Each point is reached from the start by the listed moves, each made 0, 1 or 2 times, or once backwards (-1), plus a little noise. Say if it took an odd or an even number of moves. Then give how often each move was made.

Moves:
(1): [-2.2 0.9 4.1 0.1 0.2]
(2): [0.2 -1.6 0.3 -3.1 -1.2]
Start: [-0.3 -1.4 -0.7 -1.4 0.6]
Points:
[-0.2 -4.6 0.2 -7.6 -1.5] => even (0, 2)
[-2.5 -0.8 3.6 -1.6 1.0] => odd (1, 0)
[-2.1 -4.0 4.1 -7.2 -1.2] => odd (1, 2)

Moves:
(1): [0.8 -1.3 0.1 1.0 -0.2 -2.4 -1.7 -0.9 -1.4 -1.0 1.6 0.0]
(2): [0.8 -0.3 -2.3 -0.7 0.3 0.9 0.3 0.1 -0.2 0.8 1.0 -0.5]
(3): [-0.2 0.8 0.9 0.4 -0.8 0.3 1.2 0.5 1.1 -1.7 1.5 0.3]
(4): [-1.0 -1.1 1.0 0.4 0.7 -0.8 0.2 0.5 -0.6 1.5 1.3 -0.9]
(5): [0.8 -0.7 1.2 0.8 0.8 0.0 0.9 -0.1 0.8 -0.6 0.2 0.2]
(6): [2.0 0.8 2.2 0.1 0.8 0.9 -1.3 1.7 0.1 -1.1 -0.1 -1.3]
(7): [-0.4 0.1 1.2 -0.3 -0.4 1.7 1.4 -0.8 -1.8 -1.3 0.2 -0.2]
(8): [-0.7 -1.0 -1.2 -2.3 0.8 -0.7 -0.4 1.1 1.2 -3.4 -1.2 -0.5]
(9): [-0.1 -1.4 -0.9 -0.5 -0.4 0.8 -0.6 -0.6 -0.3 0.3 -0.3 -0.3]
(10): [0.6 2.0 1.6 -2.1 -0.6 -0.9 -0.4 -0.7 0.4 -1.1 1.5 -1.1]
(11): [-2.7 0.1 -1.7 1.5 0.6 -0.3 -0.8 -1.3 -1.0 0.5 1.9 0.4]
Start: [-0.2 1.6 0.6 -0.7 0.2 0.7 0.8 -1.1 0.7 -0.6 1.1 0.3]
Points:
[-9.1 -1.1 -6.4 -2.5 2.0 1.4 3.0 -2.4 4.2 -6.5 2.6 1.6] => odd (-1, 0, 1, 0, 1, -1, 0, 2, 1, 0, 2)
[-4.0 -3.4 -6.1 -4.7 -1.4 -4.6 -1.8 -4.6 1.3 -10.8 8.6 -0.4] => even (2, 1, 2, 0, 0, -1, 0, 2, 2, 1, 1)
[2.3 -5.3 2.4 -6.3 1.4 0.4 -2.0 1.5 0.0 -9.3 -0.6 -3.8] => odd (1, 0, 0, 1, 0, 1, 1, 2, 2, 0, -1)
[-1.9 0.1 -2.4 -7.6 1.0 -1.6 1.6 -3.6 -2.6 -8.7 2.1 -1.6] => even (1, 1, -1, 0, 0, -1, 2, 2, -1, 1, 0)
[-2.3 5.2 6.0 -10.4 -0.5 -2.8 4.7 1.5 7.5 -9.1 0.5 -1.6] => odd (-1, -1, 1, 1, 0, -1, 0, 2, -1, 2, -1)
[-1.7 -1.2 0.2 -4.6 -2.7 7.8 7.8 -2.2 -0.6 -0.3 1.4 -0.9] => even (-1, 1, 1, 1, 0, -1, 2, 0, 2, 0, -1)
[-1.6 1.5 -0.2 -4.8 1.0 -0.1 2.2 5.8 7.7 -6.8 -6.0 1.5] => even (-1, -1, 1, 0, -1, 0, -1, 2, -1, -1, -1)
